Rows are points. Two turns around zero, p and q, are shown by what they do to some points. Where does a point land after both, in the order given? Backwards means that the second turn is done in reverse. Each puzzle has new turns, and all numbers are rounded.

Turn p:
[ 2.9 -0.8 -2.9] => [ 0.1 -3.6 -2.1]
[-3.5 -3.7 -1.8] => [-4.3  1.9 -2.6]
[5.0 1.5 1.3] => [ 2.6 -4.0  2.5]
[ 1.4 -3.2 -0.2] => [-2.7 -2.2  0.2]
[-3.9  2.9  3.2] => [1.7 5.2 2.1]
[-1.8  3.3  0.4] => [ 2.7  2.6 -0.1]
Turn q:
[ 6.1  2.6 -1.7] => [-4.6 -1.5 -4.8]
[-3.4 -0.6  3.0] => [2.4 3.0 2.5]
[ 1.3 -1.7  0.1] => [ 1.2 -0.6 -1.7]
[-4.1 -0.3 -1.3] => [ 1.1 -0.8  4.1]
Where do these land?
p, then q: [0.2 2.8 1.4] => [-1.2  1.3 -2.6]
p, then q: [2.6 2.8 0.1] => [ 0.8 -0.2 -3.7]
q, then p: [ 2.0 -4.9  1.8] => [ 1.2 -5.0 -2.3]
p, then q: [-4.8 -0.7 -3.3] => [-3.9 -2.8  3.3]

Turn p:
[ 1.8  0.0 -0.2 -5.5] => [-3.1  0.4  2.1 -4.4]
[ 0.9  4.1 -2.7 -4.1] => [-4.9 -1.7  3.8 -0.5]
[-2.5 -3.9  0.1  0.6] => [ 2.5 -1.6 -3.2 -1.7]
[ 0.6 -1.8  0.2  4.7] => [ 2.0  1.7 -3.4  2.8]
[-0.9  1.7  2.6  4.2] => [3.5 1.1 0.8 3.7]
Turn q:
[-0.8  0.6  1.3  0.5] => [-0.2  0.6  1.2  1.1]
[-3.0  3.5  0.7  5.2] => [-3.1  5.4  0.9  3.0]
[-2.8  1.6  2.9 -2.5] => [2.9 1.1 3.9 0.9]
[ 1.0  2.9 -5.1  0.5] => [ 0.8  3.1 -4.9 -1.3]
[ 4.3 -1.9  4.1 -1.2] => [ 0.6 -5.6  0.4  3.0]
[ 0.6 -0.3 -1.0 -2.7] => [ 2.2 -1.0 -0.6 -1.5]
[ 0.7 -6.5 -2.9  0.2] => [-3.3 -3.7 -0.9 -5.1]
Where do these land?
p, then q: [-1.5 -0.2  0.3  3.6] => [-2.5 -0.5 -2.9  0.7]
q, then p: [ 6.3 -3.9  3.7 -3.5] => [ 1.4  2.5 -7.9 -3.2]
p, then q: [-1.2  3.0 -2.4  4.1] => [-5.6  0.7 -0.4  0.7]
p, then q: [-3.8  3.2  0.5 -3.9] => [-0.3 -4.7  4.2  0.5]
p, then q: [ 0.9 -3.2  0.2 -2.3] => [ 3.5  0.2 -0.4 -2.1]
q, then p: [ 1.1 -0.6  0.4  3.2] => [ 1.6 -2.7 -1.0  1.2]
p, then q: [-1.7  1.8 -2.7 -1.1] => [-2.2 -1.0  2.5 -1.6]

Turn p:
[-0.3 -1.1  3.7  0.1 -8.2  2.0] => [-2.1  1.6  7.4 -3.7 -2.7  2.0]
[ 3.6 -1.2 -1.5 -2.8  4.5  0.2] => [ 0.0 -2.4 -1.8  2.4  5.4 -0.7]
[ 0.9 -2.9 -2.1 -0.9  0.6  0.7] => [ 1.2 -1.3 -0.5 -1.5  2.9  1.2]
[-0.4  5.1 -0.1  3.8 -0.8  0.8] => [-0.1  4.4 -0.7  3.0 -3.5  1.2]
[-1.9  4.8  2.6  1.8  0.6 -2.4] => [-0.9  1.4 -0.8  3.0 -4.9 -2.6]
[ 0.3 -3.8 -2.0 -1.4 -0.9 -3.6] => [ 3.9 -3.7  1.0 -1.9  0.9 -0.5]
[-1.6  2.7  2.8  4.4  2.4  1.5] => [-3.5  1.4 -3.2  2.1 -3.9  1.4]
[-0.7 -3.5 -3.4 -5.0  1.7  0.6] => [ 1.7 -1.4 -1.3 -3.4  5.5 -2.1]
Turn q:
[2.8 5.0 1.7 4.3 1.1 5.9] => [ 3.1 -7.3  1.8 -2.7  3.7 -1.6]
[-2.3  0.3 -2.5 -2.1 -1.3 -3.7] => [-0.5  4.2  2.2  2.6 -1.2  0.8]
[-2.6 -2.4 -2.9  0.1  1.0 -2.3] => [ 0.7  3.3 -1.3  2.3 -0.2  2.9]
[-0.2 -2.1  7.7 -0.2 -0.6 -2.5] => [-3.3 -2.7 -1.6 -1.6 -6.9 -0.1]
[ 3.5 -0.6 -3.8  0.8  1.3 -3.0] => [ 3.5  2.4 -1.9  2.9  0.4 -2.8]
[-1.5  1.5  1.9 -2.9  1.0  5.5] => [-4.5 -3.0  1.1 -1.8  3.7  0.8]
[ 0.3 -1.8 -2.0 -0.1 -2.4  0.1] => [ 0.8  3.0 -0.3 -1.7  0.4 -0.1]
Where do these land?
p, then q backwards: [-5.1 -5.2 -1.5 -4.1  3.1  2.0] => [ 4.4 -3.4  1.7  0.3 -1.3  7.1]
q, then p: [ 2.4  2.8  2.4  1.0  1.5 -2.3] => [ 1.8 -3.2  2.1 -0.8 -2.0  2.3]
p, then q: [-3.0 -4.5 -4.2  1.0  3.5  2.1] => [-1.3  3.4 -1.8  2.5  6.3 -1.6]
p, then q backwards: [ 3.5  3.8 -1.8  2.9 -2.0 -1.6] => [-2.4  1.5 -3.2  1.5  1.0 -4.8]
q, then p: [ 4.0  0.5 -1.9 -0.1 -2.4 -2.6] => [ 2.3 -0.9  2.3  3.9 -1.8 -1.6]
p, then q: [-0.9 -3.6  3.2 -1.0 -0.5  2.9] => [-4.8  0.9 -0.2  0.3  0.5  3.1]
p, then q: [ 0.0  2.0  0.3  2.3 -2.9 -3.4] => [ 1.3 -0.4  1.2 -3.8 -2.3 -2.5]
q, then p: [-0.9  4.2  3.6 -2.0 -0.3  2.9] => [-2.7 -3.9 -0.6 -4.1 -1.5 -1.5]

Turn p:
[ 1.4  4.0  0.1  0.7  1.7 -0.3 -2.0 -2.5] => [-0.1 -1.3 -0.2  0.6  2.6  3.4  0.1 -3.2]
[-6.7 -5.8 -1.3  3.0 -1.7  2.5  1.2  2.0] => [-6.4  2.1  1.8 -1.3 -2.1 -4.1  0.2  5.7]
[ 1.8 -5.1 -1.7 -0.7 -4.8 -1.8 -0.1  1.2] => [ 1.2 -3.0 -2.2 -2.0 -4.3 -3.4  1.5  2.9]
[ 0.9 -6.4  3.1  0.1  0.1 -2.1 -0.5  1.6] => [ 2.1 -1.7  3.2 -0.3 -1.3 -5.2  3.0  2.0]
[-1.1 -2.3  0.4 -3.5 -0.8 -2.5  1.1  2.1] => [ 2.6  2.4 -0.9 -2.0 -1.1 -3.0  1.4  1.1]
[-1.3  7.3 -1.0  0.2  2.7  1.2  0.0  0.2] => [-0.6  2.9 -0.3  0.0  3.5  5.7 -2.7 -2.0]
[-1.4 -4.3  0.5  1.3 -1.4  4.6  4.8  2.4] => [-2.0  1.8  1.5  2.9 -3.8 -3.7 -3.2  4.2]
[-0.8 -3.5  2.8 -2.4 -3.7  1.3 -1.1 -1.0] => [-0.8 -0.9  0.1 -1.7 -2.6 -5.3 -0.5 -2.0]
[ 3.2  6.3 -1.4  0.3  3.3  0.8 -3.6  0.5] => [ 1.7 -0.7  1.4 -0.4  1.4  7.6 -0.7 -3.4]
[ 1.3  5.2  0.9  2.3  0.1 -2.5  0.7 -1.7] => [ 1.2 -1.9 -1.9  0.7  5.0  2.6 -1.7 -0.8]
[ 2.6  4.6 -2.5 -1.3  4.3 -1.2 -0.5 -4.8] => [ 0.9  0.3 -2.6  3.2  2.5  5.3  2.7 -4.3]
Turn q:
[-3.6 -0.9 -0.7 -2.5 -2.4  0.1  2.8  1.7] => [-0.1 -0.6 -1.2 -4.3  0.6  0.8 -3.6  1.5]
[-2.6 -1.3  4.0 -3.9  3.3  3.9  0.2  2.2] => [ 1.2 -3.5  0.0 -2.7 -3.5  5.5  1.4  2.3]
[-2.7 -2.4 -4.8 -3.9  0.5 -3.0  2.6 -3.2] => [-1.7  3.1  1.1 -6.9  3.7  0.0  0.2 -1.7]
[ 1.4  3.8  2.6 -0.3 -3.6  0.3  4.0  5.0] => [-0.7 -3.1  1.5  2.5 -1.0  0.6 -7.3  2.0]
[ 4.7  3.7  0.6  2.7  2.4 -4.4 -0.8 -2.7] => [-3.4  2.8  3.0  6.1  1.6 -0.3  1.7 -2.3]
[-3.3  2.4  0.1  2.8 -2.0  1.5  0.1  0.2] => [ 2.1  2.3 -3.1  1.2 -1.1  0.3 -2.8  0.8]
[-3.0 -3.1  0.1 -0.9  3.5 -2.0 -0.8  3.3] => [-1.1  0.2  0.2 -2.7  0.3  1.1  2.8  5.4]
[-1.7  1.0  3.0  2.1  4.1  1.4 -4.6 -2.6] => [ 1.2  1.9 -2.5  3.1 -2.0  3.4  5.2 -0.1]
[ 2.9  0.5 -4.1 -2.8  1.7 -2.5 -1.4  1.0] => [ 0.4 -0.4  4.2 -0.3  4.9 -0.8  1.7  0.1]
[ 3.1 -2.6 -3.1  3.1 -2.1  2.2  1.0 -1.7] => [ 1.6  0.4  0.6 -0.5 -1.7 -5.9  0.1 -2.8]
[ 4.8 -1.0  2.3  3.5 -5.1  2.5 -3.1 -3.1] => [ 0.6 -3.1 -3.6  4.5 -1.9 -4.6  0.7 -5.0]
Where do these land?
p, then q: [-3.8  5.4 -3.0 -1.1 -1.2  2.5 -0.3 -1.6] => [ 5.8  2.7 -1.7 -1.4  1.9  3.4  0.6 -1.6]
p, then q backwards: [ 3.9 -1.5 -2.8  1.2  1.2  2.0  3.2  4.0] => [-1.2  2.8  2.5  2.7  2.7  3.0  0.4  4.4]
p, then q backwards: [ 5.9 -3.9  0.6 -2.4 -2.2 -5.4  2.9 -3.2] => [ 1.6 -2.7  0.0  3.0 -3.2  5.1 -7.2  1.1]
q, then p: [-0.9  1.0 -2.7  0.1  4.7 -2.0 -3.6 -0.9] => [ 2.0  2.5  0.8  4.2  2.1  1.9 -3.5  0.7]
q, then p: [-2.6 -2.1  5.9  3.3  3.0 -1.4  3.0 -2.8] => [-4.6  2.1 -4.2 -3.8 -0.3 -0.7 -5.0  1.3]
q, then p: [ 2.7  2.3 -1.9 -1.3 -2.3  3.5 -0.3  1.9] => [ 1.7 -4.5  2.3  1.3 -0.8 -0.8  2.5 -1.3]
p, then q: [ 0.9 -3.9 -3.8  4.4  1.9  1.0  1.3 -4.0] => [ 0.2  3.0 -2.0 -2.2 -4.1 -3.3 -2.8  4.3]
p, then q: [-3.8  2.0  2.0 -1.6 -1.6 -2.4 -2.3  3.9] => [-0.4 -2.8  2.5 -0.4  3.3  5.1  1.1 -0.8]
p, then q backwards: [-3.3 -3.0  1.7 -3.1 -0.8  1.2 -0.4 -4.3] => [ 2.6 -3.3 -0.6  3.2 -1.5 -2.1  0.4 -4.3]
p, then q: [-2.9  2.9  1.8  2.1 -1.3  1.3 -2.3  2.5] => [ 0.9 -2.2 -1.6 -0.5  0.8  4.7  2.8  0.8]
q, then p: [ 3.9  0.7  2.2 -1.6 -1.3 -0.3 -1.3  4.3] => [-0.7 -1.7  4.2  0.3 -0.7 -2.9  2.2  3.2]

Turn p:
[ 0.4 -3.4  3.0  0.5 -0.5  3.4 -3.4  2.4  0.1] => [-0.8 -2.0 -1.1 -3.5  1.0  0.0  3.9  1.6  3.6]
[ 6.0  0.0  2.7 -3.3  2.6 -3.9 -3.9  3.3  3.9] => [-5.3 -0.7 -0.1  1.3  1.8 -7.4  5.1  0.1 -2.0]
[-3.0 -4.5 -2.0 -0.8 -3.1 -1.8  4.5  1.3 -4.3] => [-0.9 -0.2 -2.3  3.4 -0.4  8.3  0.1 -1.1  0.1]
[-2.8 -3.3  0.6 -1.7  1.3 -0.2 -2.0 -5.6 -4.7] => [-1.5 -4.6  0.3 -4.2 -1.8  3.8 -2.3 -3.9 -1.4]
[-0.5  1.2 -0.9  0.3 -4.6 -0.7 -0.8 -2.2  1.9] => [ 2.8 -3.0  0.8  2.4 -2.1 -0.5 -0.8  2.2 -0.6]
[-1.0  5.1  3.5  1.5 -0.9  3.2 -0.8  0.9  0.6] => [ 1.2  1.5  3.0 -0.9 -1.7 -2.8 -1.4  1.8  5.0]
[-1.7  3.5 -2.7 -3.0  0.4 -0.4 -0.6  0.8  5.0] => [ 3.1  2.4  3.3  1.6 -2.2 -2.7  2.8 -0.2 -3.0]
[ 0.0  4.6 -5.8  1.8  2.3  2.6  1.9  1.4 -2.3] => [ 1.4  7.1 -0.1 -1.8 -1.1  1.1 -3.4  2.6 -2.3]
[ 0.5 -2.3  0.0  3.4  0.4 -5.2  2.8  2.9  1.4] => [-0.2  1.3 -5.3  4.7  2.0 -0.6  0.6 -2.2  0.4]
[ 2.3 -0.9  1.7  1.3  2.0  2.9  2.2 -5.1 -1.6] => [ 0.0 -1.9  1.6 -3.0  4.4  0.7 -4.6 -0.6  0.2]
Turn q:
[ 1.6  3.1 -3.0 -2.6 -0.4 -0.2  2.3 -2.6  2.1] => [ 0.9 -1.2 -1.6  2.5 -0.5 -0.6 -2.7 -2.3  4.5]
[ 5.6  0.5 -1.3  0.7 -1.9 -4.7  0.6  1.5  3.2] => [ 1.0 -0.7  1.5  3.1 -0.6  1.6 -7.3  0.3 -1.5]
[ 4.5 -1.8 -4.5 -1.0 -3.2 -1.5 -1.9 -4.3  3.0] => [-1.0 -4.0 -1.9 -1.4  0.9 -1.4 -7.4 -3.0  0.4]
[-4.9  1.0 -3.9  3.2  0.0 -1.1 -2.3  3.4  0.2] => [ 3.6  5.1  0.8 -2.4  4.3 -2.0  0.0  0.8 -0.4]
[-4.6 -1.7  5.0  1.0  3.6 -0.8  0.3 -0.5 -0.4] => [ 0.0 -0.8  4.1 -1.5 -1.3 -1.4  5.3  3.6  0.0]
[ 2.6 -0.4 -3.8 -4.7 -1.6 -2.1  1.5  0.3 -0.9] => [-1.9 -0.6 -4.0  3.6  1.2 -1.2 -3.9  1.0  1.3]
[ 2.0 -1.4 -3.3  1.0  1.6  1.0  2.1 -0.5 -2.0] => [ 2.1 -0.4 -4.4 -0.5 -1.9 -0.5 -0.8  0.7 -0.7]
[-5.1 -0.6  4.8  1.6 -0.3  0.7 -2.9  2.3 -2.9] => [-2.5  3.3  3.4 -2.2  1.3 -0.3  5.6  1.3 -2.6]
[-5.4 -1.7  3.8  1.2  0.2  4.9  1.9  3.3  0.0] => [ 1.8  0.0  1.3  0.5  2.3  0.6  8.3 -0.3 -2.5]
[ 4.9  1.0 -2.4 -2.9  2.1  1.8 -2.6 -1.0  1.5] => [-1.0 -2.1 -3.0 -1.4  0.2  4.3 -3.4 -0.3  3.2]
[-1.1  2.0  8.7  2.4 -0.2  2.0  1.0 -1.9 -3.7] => [-3.3  1.3  3.9 -0.1 -5.9  1.1  6.3 -1.9 -1.6]
Where do these land?
q, then p: [-0.3 -3.5 -2.4  4.7 -1.4  1.8  0.6 -0.3  0.3] => [-4.8 -1.3  0.0 -0.3  0.3  1.7 -2.0  0.8 -3.7]
p, then q backwards: [ 2.9  3.1 -1.6  2.2 -2.3 -8.1 -3.8 -1.2 -0.4] => [ 3.7 -4.0 -1.4 -1.3 -2.9 -3.7  5.5 -2.8 -4.4]
q, then p backwards: [ 4.0 -4.5  1.5 -1.5  0.4 -0.2  0.5 -0.9 -0.3] => [ 2.0 -1.8 -1.2 -0.8 -3.0 -2.2 -2.5 -2.6 -2.5]
p, then q backwards: [ 0.2  0.7 -0.3  1.9  5.1 -5.6 -1.4 -0.1 -1.0] => [ 1.2  0.0 -2.9  0.7 -5.5  0.9  0.2 -2.7 -4.0]
p, then q: [ 3.8  3.5 -1.5 -2.2  6.2  3.7  3.9  1.4  0.3] => [-2.2  4.5  3.1  0.7 -2.9  2.7  2.9  2.5  6.1]
p, then q backwards: [-2.3  3.7  0.4 -2.1 -2.7 -4.7 -1.7 -3.9  4.6] => [ 0.4 -1.2  2.2  2.9 -2.6 -2.6  7.0 -3.1  2.3]
q, then p backwards: [-2.8  0.4  0.4  1.4 -1.1  4.4  5.4  0.7 -2.5] => [-2.8 -2.0 -1.7 -0.5  0.6 -3.4 -1.3  3.6  5.0]
q, then p: [-1.6 -0.5  0.0 -0.7 -2.9  2.8  3.2  4.1  1.9] => [-0.1  1.9 -2.4 -2.0  3.7  0.1 -4.8 -0.8 -0.2]
q, then p: [-2.9 -2.7 -1.1 -2.9 -2.8  2.2 -3.1  0.6 -2.4] => [ 0.3  3.5  0.5 -0.7 -1.2  2.1 -0.7 -5.2 -2.7]
q, then p: [-1.2 -0.4  4.5 -0.8  1.5  3.7 -3.5 -0.2 -0.3] => [ 1.2  1.1  4.4  0.1  2.1  3.9  1.0 -2.2  1.9]
